Each row of a before or after table is a point. One or more steps were done to the points. Then noise was added and the rows were shuffled. The steps act on how far a point lies along the listed directions, d1 being the first. Write out the steps. A step turns or swaps two directions, mirrors them in a line or flattens them onto one, adds a multiple of one to another, or multiplies one. Angles are multiples of 10 degrees, from the lower direction toward the higher: turns from -170 to 170, lines from 10 to 170 but not 90. Use the fewest steps. Two steps may share a direction if one is a turn and the other turns, adds or multiplies; they go together, in the order done. Otherwise the lowest direction goes first.

Directions:
(1): [33 23]
(2): [-23  33]
Before (13 x 2):
[[-17  -8]
 [  3  11]
 [  3 -12]
 [ 31  23]
 [ 15  60]
 [-38  47]
 [-21 -10]
 [ 28   4]
 [-17 -14]
 [-39  23]
 [  5 -11]
 [ 20  35]
 [-11   5]]
After (13 x 2):
[[ 42 -21]
 [ 17  36]
 [-17  25]
 [ 59  -2]
 [ 35  53]
 [-11  -7]
 [  8  12]
 [ -4  39]
 [ 13  -1]
 [  0 -21]
 [  5 -19]
 [  2 -21]
 [ -9  -3]]
Steps: mirror d1 and d2 in the line at 30 degrees

Directions:
(1): [-29 -34 -12 -34]
(2): [ -6  40 -34 -23]
(3): [-49  16  13  22]
(4): [ -2 -17 -43  34]
Before (13 x 4):
[[  1 -27 -32  42]
 [  7 -14   9   0]
 [ -5  23  -5  -9]
 [  3  -6 -12  12]
 [ -7 -28  -2 -14]
 [ -8  -9  12   3]
 [-18 -17   1  10]
 [ 10  -6   8   7]
 [  4 -10  14  11]
 [  5  20 -18  -9]
 [  2  -8   1   3]
 [  4 -10   5   2]
 [  7 -10 -12  14]]
After (13 x 4):
[[ 14  12  -7 -17]
 [-46 -10 -24  58]
 [ 23   4 -14 -13]
 [-32  -3  -6   8]
 [ -4  -7   9   8]
 [ -6 -10  16   5]
 [-11  -7  -4  24]
 [-16 -26   1 -11]
 [ -9  -1  11  15]
 [ -6  -6   1   6]
 [  1   1  10  11]
 [ -7  -4  -9  19]
 [-15  -2   7   0]]
Steps: turn d2 and d3 by -50 degrees; add 0.7 times d4 to d3

Directions:
(1): [ -5   9 -30  42 -18 -17 -23  58   7]
(2): [  7 -41  47  46  -6  21   9  10 -28]
(3): [-15 -28 -58  13  29  30  30  -4 -14]
(4): [ 22  -6   9  -5  24 -50  56  25   4]
Before (14 x 9):
[[ -3  -9   7  -1  15  15  11  -6  -3]
 [-11  -4   9  15   3 -15  10   9  -2]
 [ 10   4  17  -5  -1  -3  -5   4   8]
 [ 12   1  60 -35 -15 -12 -19 -34   7]
 [  8 -21  20  14  -1   2  24   6 -11]
 [  7  12  46  -9  -7  -8 -11 -22   1]
 [  9  20  -7 -35  12 -40  20   0  14]
 [ -5  10 -16   3 -14  10 -34   0  11]
 [  1  -2   2 -27   0  16  14 -31   0]
 [  2   2  11  10 -22  -2 -18  16   7]
 [  7  20   1   0  -8 -28 -17  10  -3]
 [  1  41   9 -26 -19 -27 -41  -7  22]
 [  0 -15  20  12  -5 -22  16  18 -13]
 [  8   9   2 -33  27 -23  33 -25  12]]
After (14 x 9):
[[  4  14  11  13 -14 -14 -26  11 -10]
 [-18  14  -7  -4  -1 -12  -4   0   8]
 [ 11 -16  25  23  -9   0   0  14  -3]
 [  1  16 -23 -25   2 -12  14  -3  12]
 [-10   4  -5   0 -11  20 -30 -13  -7]
 [  7   4  13   5 -14 -17  -4  21  10]
 [  3  -6  33  34 -22  -4 -31  19  -8]
 [  6   6   1  -2   1   1  -7  10   9]
 [ -4   1  -6  -8  17   6  11  -4   4]
 [-12   1 -17  -1   7  31 -14 -28   3]
 [-13  19 -21 -19  -8 -20  -8   3   5]
 [  1   8   4   8  -1 -15  -5   6   6]
 [  0 -16  -7  -7   1  21  19 -14  -8]
 [  3 -10   5   2  -7 -14  -6   9   3]]
Steps: flatten d1 and d3 onto the line at 130 degrees; turn d2 and d4 by 130 degrees; multiply d4 by 0.7
